Every row gives one point. Any point is a mix of the corners, with weights that add up to 1. It lies inside the corners' shape when no weight is negative. Say inside or outside, and name the corners with a negative weight.

Corners:
(1): | -37 |  20 | -27 |
(2): |  4 | 38 | 51 |
(3): | -7 |  8 | 69 |
(4): |  38 | -95 | -37 |
Points:
| -17 |  21 |  11 | -> inside
| -25 |  48 |  47 | -> outside (4)
| -13 | -19 |   7 | -> outside (2)
| -12 |  21 |  21 | -> inside
|  8 |  8 | 32 | -> inside
|  33 | -36 |  27 | -> outside (1)
|  6 |  4 | 38 | -> inside
|  28 | -68 | -19 | -> inside

Corners:
(1): |  13 | -29 | -21 |  40 | -33 | -14 |  -6 | -17 |  14 |
(2): | -29 |  56 | -13 |   7 | -13 | -10 | -10 |  14 |  19 |
(3): |  95 |  50 |  17 |  -1 |  27 |  39 |  52 |  15 | -21 |
(4): |  -6 | -17 |   1 | -15 | -43 |  25 |  31 | -33 | -18 |
(5): |  45 |   4 |  36 |  -7 | -33 |  -7 |   0 |  12 | -15 |
(6): | -60 |   1 |  21 |  40 |  19 |  54 |  56 |  15 |  35 |
(7): | -42 | -32 | -30 |  35 |  28 | -18 |   9 |  40 | -26 |
(8): | -35 |  76 |  46 |   9 | -12 |  19 | -10 | -22 | -26 |
(9): | -45 | -28 |  31 | -16 |  74 | -30 |  13 |  26 | -11 |
(10): |  49 |  11 |  33 | -40 | -34 |  37 | -18 | -14 |  -6 |
Points:
|  13 |  14 |  18 |   1 | -20 |   2 |   3 |   4 |  -5 | -> inside
|  16 |  25 |   0 |  16 | -29 |  14 |   6 |   0 |   5 | -> outside (9)
|   0 | -32 |   8 |  15 |  41 |  -3 |  19 |  39 |  -7 | -> outside (2, 4, 8)
| -14 |  38 |   5 |   0 |  42 | -18 | -20 |  23 |  -3 | -> outside (4, 5, 6)
| 19 | 16 |  2 | 14 | -4 |  7 | 13 |  3 | -3 | -> inside
|   6 |  11 |  11 | -12 | -59 |   5 | -28 | -24 | -16 | -> outside (3, 6, 9)

Corners:
(1): | -20 |  -6 | -70 | -18 | -28 | -13 |  72 |   2 | -45 |  -4 | -17 |  -5 |  28 |  -1 |  31 |   1 | -20 |   2 |
(2): |   4 | -24 | -23 |  35 |  42 |  61 | -29 |   3 |  41 | -32 |  47 |  14 |  -6 |  26 | -61 | -32 |  56 | -44 |
(3): |  33 | -37 |   8 |  31 |  70 |  67 |   6 |  48 |  46 |  25 |  -3 | -61 |  -8 |  28 | -21 |  -1 |  81 |   5 |
(4): |  15 |  22 | -18 | -46 | -14 |  29 |  24 |   7 | -27 | -31 | -21 |  43 |  13 |   9 |  89 |   9 |  -8 |   7 |
(5): | -54 |  28 |  46 | -10 |  21 |   7 |  14 |   4 |   2 | -21 |  11 |   4 |  62 |  51 | -30 | -36 | -25 |  64 |
(6): |  14 | -52 |   7 |  82 |   3 |  32 | -20 |  25 |  39 |   2 |  48 | -14 |  40 |   8 |   9 |  14 |  51 | -26 |
(7): |  32 | -12 | -36 |  -3 | -12 |  24 |  45 |   7 |   9 |  50 |   1 |  74 | -12 |  13 |  82 |   0 | -38 | -56 |
(8): |  26 | -16 |  41 | -12 | -38 |  25 |  33 | -25 |   6 |   2 |   5 |   8 |  17 |  -4 |  21 |   2 |   3 | -44 |
(9): | -22 |  27 |  31 |  -6 |   3 | -18 |  44 |  42 |  66 | -41 |  26 |   1 |  15 |  -9 |  -9 | -12 | -29 |   8 |
(10): |  38 | -53 |   5 |  -7 |  -2 |  16 |  -4 | -26 | -44 | -21 |  19 |  36 | -24 |   8 |  27 | -23 | -31 |  12 |
(11): |  11 | -72 |  -4 |   3 | -11 | -18 |  27 | -47 | -35 |  -7 |  19 |  87 | -38 |  29 |  40 |  14 |  27 |  15 |
(12): | -35 | -45 | -11 | -14 |  10 |  29 | -24 | -60 |   6 |  24 |   2 | -14 | -41 |  15 |  51 | -34 |  -8 |  -4 |
(13): | -19 |  12 |   8 | -18 |   0 |  68 |  63 |  10 |  37 |  10 |  17 |  22 |  71 | -34 |  10 | -59 |  -5 |  73 |
(14): |  31 |  37 | -10 |   3 |  -2 | -16 | -26 | -73 | -95 |  21 |  10 |  63 | -45 |  -3 |  42 |  28 | -18 |  -8 |
(15): | -33 |  29 |  58 |  14 | -31 |   7 |  33 |  53 |  24 | -25 | -27 |   8 |  30 |  -5 |  28 | -61 |   6 |  14 |
(16): | -38 | -11 |  59 |   7 |  16 |  59 |  50 |  10 |  24 | -48 | -25 |   6 |  46 | -33 |  -4 | -18 | -24 |  36 |
(17): | -61 | -27 |  41 |  19 |  23 |  47 |  17 |  59 |   5 |  22 |  59 | -35 |   1 |  23 | -31 | -29 |  25 |  -4 |
(18): | -39 |  11 |  25 |  31 | -16 |  61 |  40 |  42 |  44 |  -1 |   4 | -39 |   0 |  17 | -30 | -18 |  10 |  65 |
(19): |  -3 | -28 |  -8 | -25 | -31 | -23 | -29 | -21 | -29 |  44 |  -4 |  76 | -22 |  -2 | -12 |  35 | -20 |   3 |
Points:
|  -3 | -21 |  -5 |  10 |   2 |  23 |  12 |   6 |   4 |   6 |  21 |  18 |  -1 |  15 |   9 | -10 |  11 |  -7 | -> outside (16)
| -34 |  -4 |  24 | -10 |   2 |  37 |  29 |  21 |  27 |   3 |   0 | -18 |  18 |  10 |   7 | -32 | -15 |  23 | -> outside (2, 6, 11, 14)
| -18 | -16 |  12 |   4 |  -4 |  25 |  22 |  11 |  16 | -14 |  15 |  18 |  21 |  13 |   6 | -24 |   1 |   8 | -> outside (3, 14)
|  -7 |  -3 |  23 |   6 |   2 |  33 |  12 |  10 |  17 |  -4 |  12 |  13 |   9 |   8 |   7 | -15 |   6 |  15 | -> outside (1)
